Every row gives one point. The ring and each string are closed loops that go straight from each point to the next, and from the last back to the first. Before rounding, they use only three directions, however many columns there are. How many times does the string pass through the ring? Passing back the other way cancels.

Ring:
[[-1.9  2.9  2.7]
 [-4.8  3.5  0.9]
 [-6.6  0.9 -2.0]
 [-6.1 -3.2 -3.2]
 [-4.2 -6.4 -1.8]
 [-1.8 -6.7  0.6]
 [ 0.3 -3.9  2.5]
 [-0.1  0.8  3.2]]
String (24 x 3):
[[-2.3  0.5  0.2]
 [-5.2  1.0  2.4]
 [-8.1  4.2  3.1]
 [-6.8  4.9 -0.5]
 [-4.0  2.6 -3.1]
 [-3.0  0.4 -2.7]
 [-3.6  0.0 -3.7]
 [-4.2 -1.4 -1.8]
 [-7.9 -3.4 -1.1]
 [-8.1 -5.6 -3.2]
 [-6.3 -7.7 -4.7]
 [-2.2 -4.8 -3.6]
 [-2.8 -3.7 -1.0]
 [-4.8 -4.5  1.5]
 [-3.8 -9.1  2.5]
 [-0.6 -9.3  2.5]
 [ 2.7 -4.6 -0.7]
 [-0.3 -2.0 -0.5]
 [-1.5 -2.4  2.0]
 [-1.8 -2.2  5.4]
 [ 1.4  0.5  6.0]
 [ 1.9  2.3  3.0]
 [ 1.2  4.0  2.7]
 [ 0.1  2.4 -0.3]]
Times through: 4
String (24 x 3):
[[-2.3  3.2  5.9]
 [-3.0  4.6  5.9]
 [-1.2  5.2  2.7]
 [-0.6  3.0 -0.1]
 [-2.5  0.3  0.4]
 [-4.2  1.0  2.8]
 [-4.3  4.2  5.5]
 [-2.0  4.5  4.6]
 [-1.3  4.5  6.4]
 [-1.9  1.9  6.5]
 [ 2.5  1.9  4.5]
 [ 2.6  0.1  1.5]
 [ 0.0 -1.2  0.3]
 [-2.0 -2.3  2.3]
 [-2.2 -4.0  5.0]
 [ 0.1 -5.2  5.2]
 [ 0.1 -6.1  6.4]
 [ 0.2 -5.3  5.5]
 [ 3.3 -3.8  3.0]
 [ 1.6 -1.7  0.3]
 [-2.3 -1.6  1.1]
 [-2.7 -1.5  2.6]
 [-1.7 -0.6  1.7]
 [-3.5 -0.3  3.8]]
Times through: 3

Ring, 9 rows:
[[ 1.0 -5.8  1.0  4.2  2.1  1.8 -3.9  1.2]
 [ 2.4 -1.7  3.4  5.6  0.1  1.6 -3.3  0.6]
 [ 4.0  3.0  2.7  4.5 -1.6  0.6 -1.2  0.0]
 [ 4.4  4.7 -1.3  1.3 -1.4 -0.5  1.0 -0.1]
 [ 4.0  3.9 -4.2 -0.8 -0.6 -1.0  1.8  0.0]
 [ 2.6 -1.0 -9.0 -3.6  1.9 -1.5  1.8  0.6]
 [ 1.5 -4.8 -9.9 -3.7  3.5 -1.1  0.6  1.0]
 [ 0.2 -8.7 -7.0 -1.1  4.5  0.2 -2.0  1.5]
 [ 0.1 -8.6 -3.7  1.2  4.0  1.1 -3.2  1.6]]
String (23 x 8):
[[ -0.9  -2.9  -2.3  -1.3   3.1   2.7  -0.2   3.2]
 [ -1.4  -9.8  -2.8   0.9   4.9   2.4  -3.4   2.6]
 [  0.4 -13.9  -3.3   4.2   4.8   0.6  -6.3   0.5]
 [  2.3  -9.8  -3.0   4.5   2.9  -0.5  -5.2  -0.5]
 [  1.8  -4.8  -2.4   2.1   2.1   0.4  -2.4   0.7]
 [ -0.7  -2.7   0.0   0.4   2.6   3.1  -1.0   3.1]
 [ -0.1  -5.3   4.2   5.3   2.1   3.4  -4.3   2.2]
 [  0.8  -2.3   5.0   5.4   0.9   3.2  -3.4   1.9]
 [  2.8  -1.4   7.1   8.6  -0.7   2.3  -4.8   0.3]
 [  4.7  -2.7   2.7   7.8  -0.7  -0.3  -4.7  -1.5]
 [  2.8  -1.8  -1.7   2.3   0.8   0.1  -1.6   0.2]
 [  2.0   2.8   1.3   1.7  -0.2   1.8   0.1   1.6]
 [  2.8   5.9   4.2   3.2  -1.8   2.1   0.2   1.4]
 [  3.6   6.0   5.0   4.5  -2.4   1.7  -0.4   0.7]
 [  4.2   4.7   5.2   5.8  -2.4   1.2  -1.4   0.0]
 [  6.1   1.6   6.4  10.1  -3.0  -0.2  -4.5  -2.0]
 [  4.5  -1.3   2.8   7.0  -0.9   0.0  -3.9  -1.1]
 [  2.3  -1.4  -0.6   2.5   0.8   0.7  -1.6   0.7]
 [  0.2   0.9   2.1   1.3   1.0   3.2  -0.3   2.8]
 [  0.7  -5.0   5.7   7.1   1.4   3.2  -5.1   1.5]
 [  1.7  -9.2   2.0   7.2   2.3   1.3  -6.4   0.2]
 [  2.4 -10.4  -1.0   6.2   2.7  -0.1  -6.2  -0.6]
 [  1.6  -5.3  -2.5   2.0   2.3   0.5  -2.6   0.8]]
Times through: 4
